Rows are points. The window is the flat piece filled in between its corners: a triangle in 3 columns, a solid with four corners in 4, and so on. A path goes straight from each point to the next, and from the last back to the first. After which points does the path pass through the window?

Window (4 x 4)
[[-37 -12 -87  -7]
 [ 42 -47  39  39]
 [ 11  40   7  10]
 [-36  35   3 -23]]
Path:
(1): [ 10 -23 -74 -34]
(2): [-61  -1 -43  39]
(3): [-22  30 -15  20]
(4): [  9  10 -28 -18]
(5): [ 33 -28 -34 -40]
(6): [11 -9 11 49]
(7): [-59  33 -21  39]
(8): [ 41  16   1 -19]
(9): [ 19  -7 -18 -51]
(10): [-24 -17 -16  17]
(11): [-38  38 -30   9]
(12): [ -8  11 -40 -67]
(13): [-11 -12 -49 -21]
(14): [-35  -2 -70  26]
(15): [-4  0 10 68]
(16): [ 41 -21 -15 -19]
Through the window after points: 1, 3, 7, 13

Window (8 x 8)
[[  7   4   6 -62 -20  39  -9  38]
 [  2  14 -16 -58   3 -17  32  32]
 [-56 -62 -56  46   9  35  33  42]
 [ 64  21  62 -33  -3 -42 -11  54]
 [-46 -13 -63  43   8  10 -21   5]
 [ 79  24 -13 -37 -12   3   5  40]
 [-39 -16 -36  77 -45   8  25 -15]
 [-16  26   0   4  35  37  32  45]]
Path:
(1): [-17   7 -37   6 -23  -6  -7  37]
(2): [ 14  63  18 -21 -52 -25  19  89]
(3): [ 39 -31  11 -33  40  -9   0   3]
(4): [ -2 -26 -24   6  10  20  30 -22]
(5): [ -8  17 -23  50 -61  -3   2  45]
(6): [-13  20 -47   2 -18   4  -3  69]
(7): [ 18 -17  35 -34  71  24  16   8]
(8): [ 13 -34  -1   0  49  29  36   4]
(9): [-21  21 -16 -10  -3  23  14  51]
(10): [-38 -31 -69  42 -12   7   5  88]
(11): [-18 -29 -27  14  11  30  27  17]
(12): [ 44  -5  -5 -12  12  22  30  16]
(13): [-35  23  -9  -5 -58 -12  -6  71]
(14): [ -4  64  12 -11 -19 -31  -8  89]
(15): [ 62 -25  36 -43  11 -16  13   8]
(16): [ -1 -44 -19  16  -7  26 -10 -31]
Through the window after points: 2, 4, 8, 10, 14
